Every row gives one point. The last column is the point's height on a tilted bowl or saddle (a function of degree 2), plus a little noise. Along how many of its main directions does it bend up, bend down or stay straight?

Points:
0.153; 0.066; -0.089
0.051; -0.141; -0.039
0.254; 0.045; -0.195
0.022; -0.139; -0.026
0.203; -0.002; -0.119
0.059; 0.056; -0.023
0.129; -0.032; -0.044
-0.036; -0.132; -0.019
0.189; 0.062; -0.121
-0.291; -0.290; -0.370
-0.036; -0.044; 0.010
Directions: 0 up, 2 down, 0 straight

Points, 18 rows:
-0.055; -0.143; -0.061; -0.137
-0.252; 0.130; 0.005; -0.013
0.063; 0.166; -0.004; -0.093
0.208; 0.080; 0.062; 0.057
-0.114; -0.188; -0.042; -0.166
-0.154; -0.075; 0.051; -0.116
-0.002; -0.136; 0.035; -0.099
-0.314; 0.115; -0.256; 0.247
0.015; 0.372; 0.041; -0.249
0.246; 0.137; 0.029; 0.023
0.086; -0.076; -0.150; -0.163
0.014; 0.270; 0.031; -0.155
-0.094; 0.044; -0.045; -0.062
0.154; -0.133; 0.088; 0.051
-0.183; -0.078; 0.070; -0.130
0.072; -0.116; -0.220; -0.243
0.015; -0.032; 0.260; -0.056
-0.042; -0.123; -0.028; -0.118
Directions: 1 up, 2 down, 0 straight

Points:
-0.095; -0.003; 0.038; -0.173; 0.062
-0.023; -0.092; 0.375; -0.074; -0.074
0.064; -0.213; 0.042; -0.057; 0.091
-0.145; 0.048; 0.183; -0.019; 0.040
-0.112; -0.099; 0.088; 0.098; 0.118
-0.004; 0.066; 0.230; 0.142; -0.004
-0.108; -0.094; -0.097; 0.135; 0.109
0.022; -0.080; 0.076; -0.071; 0.063
-0.098; 0.332; 0.102; -0.002; 0.150
-0.228; -0.112; 0.170; -0.004; 0.164
0.024; 0.005; 0.027; 0.035; 0.057
-0.252; 0.299; 0.041; 0.065; 0.247
0.075; -0.172; -0.128; -0.095; 0.083
-0.105; -0.173; -0.183; -0.032; 0.045
-0.093; 0.015; 0.105; 0.177; 0.135
-0.021; -0.237; -0.114; 0.102; 0.030
-0.113; -0.058; 0.091; -0.140; 0.075
-0.125; 0.021; -0.100; -0.145; 0.048
-0.130; 0.068; -0.173; -0.158; 0.033
-0.228; 0.200; -0.157; 0.098; 0.250
0.102; 0.182; -0.132; 0.072; 0.201
0.107; 0.174; 0.245; 0.194; -0.026
0.191; 0.126; -0.198; 0.109; 0.165
0.076; -0.032; -0.108; 0.148; 0.037
-0.035; 0.252; 0.047; 0.343; 0.400
Directions: 2 up, 2 down, 0 straight

Points:
0.245; -0.009; -0.037; 0.025; -0.087
0.110; 0.187; -0.260; -0.099; 0.165
0.170; 0.174; 0.322; 0.045; 0.043
0.062; -0.105; -0.078; 0.023; -0.041
-0.028; 0.219; -0.248; -0.008; 0.024
-0.102; 0.015; 0.021; 0.108; -0.159
-0.346; -0.097; 0.065; 0.001; 0.006
0.140; -0.012; 0.086; -0.040; -0.135
-0.066; 0.031; 0.272; -0.091; -0.006
0.106; 0.076; -0.138; 0.011; -0.116
0.177; -0.026; 0.251; 0.135; -0.088
-0.075; -0.197; 0.026; 0.074; -0.064
0.132; 0.048; -0.022; 0.084; -0.248
0.165; 0.097; 0.100; 0.158; -0.357
-0.047; 0.026; 0.137; 0.120; -0.161
-0.070; -0.424; 0.126; 0.159; 0.219
-0.312; 0.021; -0.087; 0.048; 0.111
-0.202; -0.046; -0.114; 0.152; 0.025
-0.199; 0.201; 0.057; -0.112; 0.110
-0.056; -0.014; -0.027; -0.077; -0.111
0.123; -0.013; -0.121; -0.130; 0.077
Directions: 3 up, 1 down, 0 straight

Points:
-0.040; 0.005; 0.045; -0.046; -0.073; 0.149; 0.029
-0.160; -0.178; 0.002; 0.083; -0.110; -0.010; 0.095
-0.056; 0.008; -0.004; -0.092; -0.030; 0.003; 0.006
0.139; -0.204; 0.036; 0.167; -0.152; 0.213; 0.189
-0.180; -0.258; 0.104; -0.163; 0.059; 0.083; 0.140
0.112; 0.038; 0.313; -0.021; -0.176; 0.100; 0.156
-0.021; 0.153; -0.058; -0.036; 0.023; -0.341; 0.146
0.087; -0.029; 0.015; 0.257; 0.020; 0.161; 0.112
-0.037; -0.266; -0.138; -0.083; -0.118; 0.070; 0.140
-0.053; -0.226; -0.127; -0.095; -0.066; 0.030; 0.104
0.101; 0.087; -0.163; -0.070; -0.127; 0.096; 0.079
0.447; 0.208; -0.146; -0.089; 0.126; -0.075; 0.311
-0.017; -0.216; -0.203; -0.204; -0.001; 0.086; 0.134
0.069; 0.100; -0.075; 0.085; -0.144; 0.060; 0.076
0.123; 0.310; 0.051; 0.154; 0.075; -0.126; 0.166
0.169; 0.043; -0.049; -0.198; 0.106; 0.275; 0.119
-0.069; -0.041; 0.102; -0.023; -0.209; 0.255; 0.120
0.148; -0.087; -0.203; 0.016; -0.195; -0.104; 0.181
-0.201; 0.119; 0.211; 0.057; 0.111; -0.025; 0.060
-0.152; 0.154; 0.238; -0.114; 0.256; 0.020; 0.096
0.244; -0.114; -0.248; 0.173; 0.005; 0.131; 0.214
-0.064; -0.037; 0.101; 0.021; -0.124; 0.228; 0.082
-0.112; 0.071; -0.062; 0.212; 0.099; 0.077; 0.060
0.124; 0.181; 0.021; -0.091; 0.138; -0.059; 0.053
0.010; -0.200; 0.167; 0.139; -0.082; 0.080; 0.115
-0.094; -0.022; -0.115; -0.177; -0.025; 0.066; 0.041
-0.123; -0.326; 0.085; 0.090; 0.162; 0.022; 0.178
0.173; 0.018; 0.179; -0.055; 0.049; -0.072; 0.064
0.142; -0.081; -0.073; -0.112; -0.025; 0.153; 0.067
0.039; 0.013; -0.139; -0.057; -0.053; -0.246; 0.118
0.244; 0.015; -0.119; -0.231; 0.032; -0.072; 0.115
0.024; -0.441; -0.333; -0.027; 0.052; 0.345; 0.444
-0.308; -0.250; 0.043; -0.084; 0.178; 0.240; 0.277
0.072; 0.076; -0.236; 0.119; 0.114; 0.249; 0.127
-0.120; -0.006; -0.263; 0.276; -0.064; 0.007; 0.157
0.133; 0.183; 0.131; -0.127; -0.056; -0.160; 0.109
0.142; 0.085; -0.124; 0.020; 0.254; 0.111; 0.093
-0.150; 0.154; -0.096; 0.047; -0.007; 0.215; 0.073
0.046; -0.107; -0.060; 0.028; 0.107; 0.073; 0.044
0.102; -0.175; -0.084; -0.150; 0.134; 0.156; 0.099
-0.037; -0.007; -0.149; -0.049; 0.092; 0.154; 0.044
0.146; 0.038; 0.002; -0.152; 0.143; -0.076; 0.044
0.019; 0.147; -0.071; -0.040; -0.079; -0.119; 0.062
-0.066; 0.059; 0.080; -0.129; -0.051; 0.062; 0.018
0.026; 0.003; -0.066; 0.012; 0.121; 0.186; 0.045
Directions: 6 up, 0 down, 0 straight

Points (76 x 9):
0.094; -0.291; -0.070; 0.059; 0.022; 0.130; -0.042; 0.073; 0.027
0.040; 0.215; 0.085; 0.009; 0.061; -0.003; -0.209; -0.132; 0.105
-0.166; -0.313; 0.166; 0.089; 0.015; -0.041; 0.106; 0.152; 0.056
-0.026; 0.195; -0.228; 0.066; -0.217; 0.082; -0.013; -0.143; 0.126
0.209; -0.239; 0.174; -0.006; -0.244; 0.134; -0.041; -0.069; 0.117
-0.090; 0.176; -0.067; 0.090; 0.166; 0.022; 0.164; 0.007; 0.065
0.213; -0.149; 0.238; -0.014; 0.321; -0.069; -0.056; -0.021; -0.156
-0.112; 0.008; -0.005; 0.056; -0.117; -0.050; 0.171; -0.229; 0.127
0.015; 0.060; -0.210; -0.089; -0.006; 0.054; 0.020; 0.185; 0.132
0.123; 0.024; -0.014; 0.192; 0.155; -0.160; -0.038; 0.043; -0.055
-0.009; -0.090; -0.048; 0.001; -0.244; -0.062; 0.064; 0.089; 0.128
0.146; 0.011; -0.019; 0.118; 0.044; 0.051; -0.018; -0.112; -0.026
-0.189; 0.095; -0.216; 0.072; 0.341; 0.251; 0.053; -0.012; 0.223
0.065; 0.164; 0.036; 0.109; -0.026; -0.323; 0.125; 0.021; 0.125
0.145; 0.053; 0.062; 0.114; 0.101; -0.201; -0.084; 0.097; -0.053
-0.095; 0.113; 0.252; 0.099; -0.058; 0.019; 0.133; 0.116; 0.031
-0.099; -0.058; -0.230; 0.045; -0.199; -0.265; -0.167; 0.142; 0.168
0.082; -0.061; -0.025; -0.096; 0.000; -0.144; 0.198; -0.114; 0.042
-0.329; 0.091; -0.362; -0.100; -0.097; 0.161; 0.019; 0.200; 0.199
0.001; -0.231; -0.117; -0.072; -0.096; 0.019; 0.090; -0.180; 0.089
0.297; 0.013; -0.061; 0.019; 0.195; 0.055; 0.115; 0.028; 0.009
0.047; 0.100; 0.044; 0.060; 0.023; 0.018; -0.109; -0.155; 0.034
0.076; -0.044; -0.079; 0.063; -0.144; 0.135; -0.140; -0.081; 0.061
-0.093; -0.082; 0.165; 0.060; 0.102; 0.081; 0.114; -0.069; -0.007
-0.092; 0.050; 0.028; -0.004; -0.176; -0.193; -0.004; 0.215; 0.174
-0.003; -0.049; -0.045; -0.160; 0.065; -0.098; -0.119; -0.023; -0.016
0.012; -0.006; -0.131; -0.120; -0.091; -0.081; -0.239; -0.274; 0.221
0.173; 0.101; 0.035; -0.094; -0.318; 0.176; -0.107; 0.037; 0.220
0.035; 0.310; -0.018; 0.135; 0.029; -0.050; -0.128; 0.006; 0.034
0.123; 0.052; -0.074; -0.020; -0.291; 0.111; -0.044; 0.185; 0.130
0.084; -0.132; -0.152; -0.279; -0.367; 0.119; -0.201; 0.044; 0.292
0.046; -0.033; 0.116; -0.105; 0.085; 0.078; -0.150; -0.084; 0.025
-0.125; -0.016; 0.084; -0.172; -0.161; 0.008; 0.167; 0.328; 0.335
0.021; -0.058; 0.161; -0.180; -0.081; 0.028; 0.099; 0.020; 0.048
-0.248; -0.205; -0.243; 0.215; 0.131; 0.060; -0.003; -0.051; 0.051
0.307; 0.101; 0.052; -0.348; -0.232; -0.049; 0.145; -0.101; 0.190
0.205; -0.116; -0.226; 0.030; -0.113; -0.030; 0.130; -0.157; 0.093
0.141; 0.022; 0.345; 0.006; 0.090; 0.012; -0.348; 0.028; 0.054
0.028; 0.122; -0.324; 0.004; -0.073; -0.250; 0.001; 0.007; 0.200
0.020; 0.217; -0.010; 0.029; 0.027; 0.079; -0.085; 0.060; 0.059
0.158; 0.201; 0.093; 0.139; 0.005; -0.130; 0.142; -0.120; -0.014
-0.187; 0.051; 0.172; -0.226; 0.094; 0.053; 0.320; 0.077; 0.141
0.103; 0.009; -0.288; -0.062; -0.259; -0.294; 0.107; -0.023; 0.368
-0.145; 0.084; -0.200; 0.176; -0.136; -0.153; 0.022; 0.044; 0.097
0.043; 0.277; -0.136; 0.092; -0.127; 0.008; -0.241; -0.138; 0.173
-0.129; 0.054; -0.117; 0.005; 0.135; -0.053; 0.197; 0.348; 0.379
-0.086; -0.072; 0.158; 0.045; 0.041; -0.038; 0.003; -0.118; -0.039
-0.127; -0.007; 0.061; -0.029; -0.091; 0.052; 0.131; -0.281; 0.121
0.076; -0.028; -0.047; 0.063; -0.139; 0.100; -0.037; -0.101; 0.045
-0.204; -0.195; 0.249; -0.118; 0.045; 0.369; 0.056; -0.109; 0.214
0.164; -0.047; -0.063; 0.067; 0.044; -0.018; 0.072; -0.155; -0.018
-0.221; 0.166; -0.037; 0.030; 0.019; 0.120; -0.147; 0.195; 0.130
0.057; -0.030; 0.115; -0.274; 0.060; 0.056; -0.079; -0.172; 0.002
-0.134; -0.218; -0.032; 0.094; -0.140; 0.098; 0.027; -0.157; 0.074
0.078; -0.115; 0.076; -0.023; 0.026; -0.097; 0.235; 0.033; 0.053
0.004; -0.118; 0.357; -0.240; 0.016; -0.275; -0.108; -0.161; -0.188
0.162; -0.085; -0.122; 0.000; 0.222; 0.112; 0.145; -0.028; 0.053
0.040; -0.233; -0.132; 0.066; 0.064; 0.034; 0.003; -0.113; 0.000
0.066; -0.074; -0.067; -0.403; -0.018; 0.001; 0.028; -0.079; 0.010
-0.198; 0.133; -0.108; 0.017; 0.007; 0.004; 0.249; -0.233; 0.134
0.066; 0.121; -0.144; 0.146; -0.002; -0.070; 0.217; 0.012; 0.068
-0.140; 0.049; 0.071; 0.215; -0.048; -0.064; -0.219; 0.093; -0.038
-0.099; -0.114; -0.024; -0.169; -0.210; 0.043; 0.086; 0.013; 0.148
-0.181; -0.079; -0.017; 0.071; -0.331; 0.032; -0.234; -0.213; 0.276
0.274; 0.019; -0.079; -0.104; 0.132; 0.113; 0.010; 0.006; 0.027
-0.018; 0.097; -0.051; -0.085; 0.093; -0.012; -0.162; 0.346; 0.217
-0.155; -0.163; 0.017; 0.025; 0.209; 0.046; -0.234; 0.015; 0.033
0.227; -0.193; -0.235; 0.331; 0.058; 0.212; -0.046; -0.157; 0.009
0.151; 0.036; -0.154; 0.224; -0.168; 0.083; -0.114; 0.112; -0.085
-0.179; 0.070; 0.001; -0.002; 0.017; 0.158; -0.270; -0.040; 0.162
-0.096; 0.033; 0.003; 0.227; 0.073; -0.185; 0.386; 0.091; 0.263
0.109; -0.155; 0.225; -0.122; -0.070; 0.010; -0.165; -0.056; -0.008
-0.029; 0.206; 0.004; 0.067; -0.195; -0.160; -0.109; 0.186; 0.127
0.189; -0.051; -0.034; 0.102; 0.110; 0.008; -0.123; -0.177; -0.020
-0.039; -0.042; 0.115; -0.220; -0.164; 0.075; 0.048; 0.103; 0.142
0.066; -0.099; -0.137; -0.103; 0.043; 0.062; 0.104; -0.116; 0.032
Directions: 4 up, 1 down, 3 straight
